Each wall is flat, endless, passes through zero and stands at right angles to its row. A trip goes straight from one point to another. Which walls does it cross, in order?

Walls:
(1): -.11; -.46; -.47
(2): -.36; .52; -.80
(3): .26; -.53; -.07
(4): -.25; -.36; -.08
(5): .69; -.34; .06
(6): .58; .37; .50
(7): -.18; -.14; .01
(8): .40; .51; .23
Trips:
.06; -.47; .37 to -.15; -.32; .49 => 1
-.39; -.41; -.71 to -.26; .35; -.67 => 3, 7, 4
-.89; -.42; -.35 to -.59; .07; .45 => 3, 1, 2
-.40; -.12; .02 to -.24; -.83; -.05 => 3, 2, 5
.16; -.04; .37 to -.17; .48; -.47 => 3, 5, 2, 6, 1

Walls:
(1): .12; -.07; -.36; .46; -.21; .31; .19; -.03; -.57; -.07; -.43; -.34
(2): .64; .22; -.13; .92; -.21; .01; .04; .70; -.14; .18; -.57; -.73
(3): .28; -.17; .91; -.62; .29; .20; -.08; .19; .04; .71; .88; .24
(4): -.44; .18; .45; .07; -.74; -.32; -.28; .16; -.45; -.37; -.11; -.77
(5): .54; -.51; -.37; -.69; -.60; .11; .29; -.26; -.41; .35; -.33; -.16
(6): -.87; .37; -.40; .34; .16; .00; -.60; .05; .41; -.06; .02; .48
Trips:
-.30; -.22; .04; .01; -.50; -.07; .42; .60; .56; .12; -.10; .91 to -.50; .06; -.54; .24; .27; -.56; -.01; -.23; .14; -.32; -.09; -.17 => 3, 4, 1
-.78; -.30; .32; .05; .74; -.73; -.19; .36; .14; -.39; -.04; .62 to .06; .13; -.12; .14; -.23; .68; -.13; -.54; .15; -.07; -.71; -.27 => 3, 1, 4, 2, 5
.06; -.38; .34; -.59; .18; -.28; -.40; -.26; -.21; .13; .20; .14 to -.19; .72; .02; -.67; -.58; .38; .09; -.27; .04; .57; -.38; -.51 => 4, 1, 2
.19; .33; .32; .46; -.79; -.07; -.15; -.26; .02; -.15; -.04; -.19 to .43; -.16; .05; -.18; -.12; .41; -.77; .60; -.21; .66; .31; -.75 => 5, 3
